Each row of a before or after table is a point. The points were changed in one or more steps. Then noise was added and the rows were shuffled. The steps act on columns, c1 being the first. What was done? A step turns or swaps two columns, mirrors them in a line or flattens them onto one, adds a multiple of one to another, or multiplies or shifts one. Angles are multiples of 10 degrees, from the lower column toward the higher: turns from -170 to 170, lines from 10 to 170 but not 90. Use the fewest steps. Two steps may share a column if one is a turn and the other turns, adds or multiplies; they go together, in the order done. Otherwise the lowest column goes first.
In the rows, zero is written as 128.

Before, 9 rows:
[[125 157 184]
 [121 166 142]
 [134 128 129]
 [124 138  71]
 [ 97 160 113]
 [ 95 146 121]
 [ 78  89 104]
 [100 178 175]
 [ 97 187 137]]
After:
[[120  92 162]
 [ 96  69 156]
 [134 129 149]
 [ 97 110 141]
 [ 78 166 125]
 [ 96  96 132]
 [ 99  78 195]
 [123 118  90]
 [125  99 203]]
Steps: multiply c2 by -1; shift c3 by 20

Before:
[[139 159 115 151]
 [129 176 167 131]
 [116 140 112  92]
 [124 146 132  97]
 [109 162  88 165]
 [143 131 113  70]
 [127 111 149  89]
 [167 148 146 108]
 [ 64 154 113 166]
 [ 88 187  96 162]
 [ 97 165  94 126]
 [188  99 172  74]]
After, 12 rows:
[[ 88 146 151 129]
 [ 68 125 113 142]
 [ 75 155 173 190]
 [ 93 116 110 115]
 [161  66  92  87]
 [152  97 115 137]
 [ 98 111 131 125]
 [131  82 167 130]
 [164 103 111  65]
 [108 108 145 167]
 [126  89  95  97]
 [166  93  87 109]]
Steps: swap c1 and c4; multiply c2 by -1

Before, 14 rows:
[[139 209 152 145 118 149]
 [122 104  93 139 157 116]
 [131 111 138 128 137 125]
 [123 114 138 152 153 136]
 [134 130 126 103 149 148]
 [136 115 152 149 132 112]
 [135 116 151 134 164  86]
 [164 122 154  76 169 119]
 [124 231 153 152 126  59]
 [162 107 117 140 159 121]
 [122 114 151 115 162 129]
 [134 106 154 150 158  77]
 [133 117 154 141  82 123]
 [121 110 146 144 168 145]]
After (14 x 6):
[[114  59 105 148 133  81]
 [109 137 110 150 170 138]
 [132   6 101 149 130 159]
 [134 127 117 149  92 169]
 [130 131 154 129 107 109]
 [145 148 124  92 102 148]
 [140 143 103 133 108 125]
 [107 147 119 114  88 142]
 [132 132 100 150  97 182]
 [148 150 107 143  95 118]
 [122 133 103 147 123 148]
 [128 143 126 136 117 135]
 [144 141 135 151  98 131]
 [108 130 174 166  76 138]]
Steps: turn c1 and c5 by -160 degrees; turn c2 and c6 by -160 degrees; turn c3 and c4 by 100 degrees

Before:
[[140 100 104 132 166 177 130 169 105]
 [148  65  82 147 122 106 158 129 160]
 [ 77 130 110 149 144 143 110 130  86]
 [111 132 173  55 133 167 103 102 131]
 [161 164 108 124  91  98  84 141  95]
 [142 145 155  53 111  91 185 167 106]
 [ 85 125  74 105 128 156  86 112 124]
 [159 151 161 119  88 150 181 166 175]
 [113 117 108 141 116 174 166 142  69]]
After, 9 rows:
[[111 131 156  55  91 167 109 161 130]
 [ 77 130 132 150 151 142 125 190  86]
 [159 150 110 119  79 150 172 225 175]
 [ 86 125 101 105 176 155  99 172 124]
 [113 116 107 142 139 173 170 202  69]
 [141 100 148 132 169 176 127 229 105]
 [142 145 127  53  95  91 181 227 106]
 [148  65 100 148 165 107 151 188 160]
 [161 165  87 125 127  99  74 201  95]]
Steps: add -0.3 times c1 to c7; turn c3 and c5 by -60 degrees; shift c8 by 60

Before:
[[138 140 124 117 145 180 137 142  95 141 101]
 [152 199  93 153 144  78 123 119 129 104 150]
 [133 125 157 129 177 193 148  76 121 144 108]
 [141 186 139  89  88 117 152 132 137 176  97]
 [139 159 100 174 184  63 149 151 158 111 149]
 [125 152  96 184 132  43 137 130 117 120 165]
 [135 132 135 114 119 188 106 124 148 151 120]
 [ 94 168 110 133 151  76 142 128 136  93 143]]
After (8 x 11):
[[140  66 145  97  90  94 111 136 156  98  68]
 [140  95  88 182 185  87 108 156 132 183 171]
 [140 114 123 101 146 161 123 145 106  83  75]
 [133 127 167 124 176 165 106  75 120  73  85]
 [123 103  87 173 131  65 121 131  91 189 200]
 [157  59  81 154 142 103 141 119 116 179 173]
 [138 125 137 125 117 160 147 124 150  73 112]
 [ 96  89 101 135 151 114 124 125 132 190 156]]
Steps: turn c2 and c7 by 170 degrees; multiply c3 by 1.3; turn c4 and c9 by -30 degrees; mirror c6 and c10 in the line at 160 degrees; multiply c11 by 2

Before, 13 rows:
[[187  75 137  88 109  37  90 130 141 108 183 112  83 169]
 [137  88 146 127 163 153 151 152 133 155 137 105 168  95]
 [123  40 165 147  76 155 157 136 135  51 129 141 119 145]
 [ 93 115 145 154 117 162 111 169  95 177 114 144 180 133]
 [ 99  35 132 137 123 147  97 101 156  64 138 153 108 131]
 [143  90 162 110 131 169 129 137  64 166 124 143 142  96]
 [123  39 111 114  68 149 106 143 147  73 131 145 157 100]
 [142  99  96 123 146 156 161 168 107 182  77 158 152 109]
 [178  81 116 114 103  28 120  77 126 122 193 145 137 158]
 [103 149 115 130 147 160 137 166  85 125 140 148 157  95]
 [157 104 114  92 146 163 129 150 119 151 147 163 177 154]
 [101 128  92 113 107 175 142 133 108 181 153 124 145 128]
 [ 97 120 139  75 108 135 140 127 120 146  99 147 170 131]]
After:
[[189  99 139  84 114  39 103 157 167 145  97  78 158 171]
 [105 164 113 130 124 168 161 145 119 143 143 115  77  99]
 [152 117  92 125 130 154 177 129 111 149 170 191 107 103]
 [ 95 133 145 150 135 162 147 165  89 161 155 168  77 133]
 [177 103 114 112 120  24  82 100 119 168 118  72 126 155]
 [118  61 161 124 125 160 151 111 134  74 138  76 135 139]
 [141 104 145 131 133 149 161 129  87 148 106 145 118  93]
 [122  56 105  96 118 150 126 156  87  86 142  90 133  99]
 [ 95  54 138 137 131 144  93 135 135  90 149  79 155 129]
 [104 147  88 112 119 180 144 118 117 185 118 144 107 133]
 [ 93 141 139  77 105 133 137 124  91 133 155 159 104 134]
 [150 122 114  96 116 162 142 141  92 163 167 122 108 160]
 [147 116 161 118 121 179 137 124 139 162 143 148  68  93]]
Steps: shift c2 by 20; flatten c4 and c5 onto the line at 20 degrees; turn c7 and c8 by -50 degrees; turn c9 and c13 by 110 degrees; turn c11 and c12 by -110 degrees; turn c10 and c12 by 40 degrees
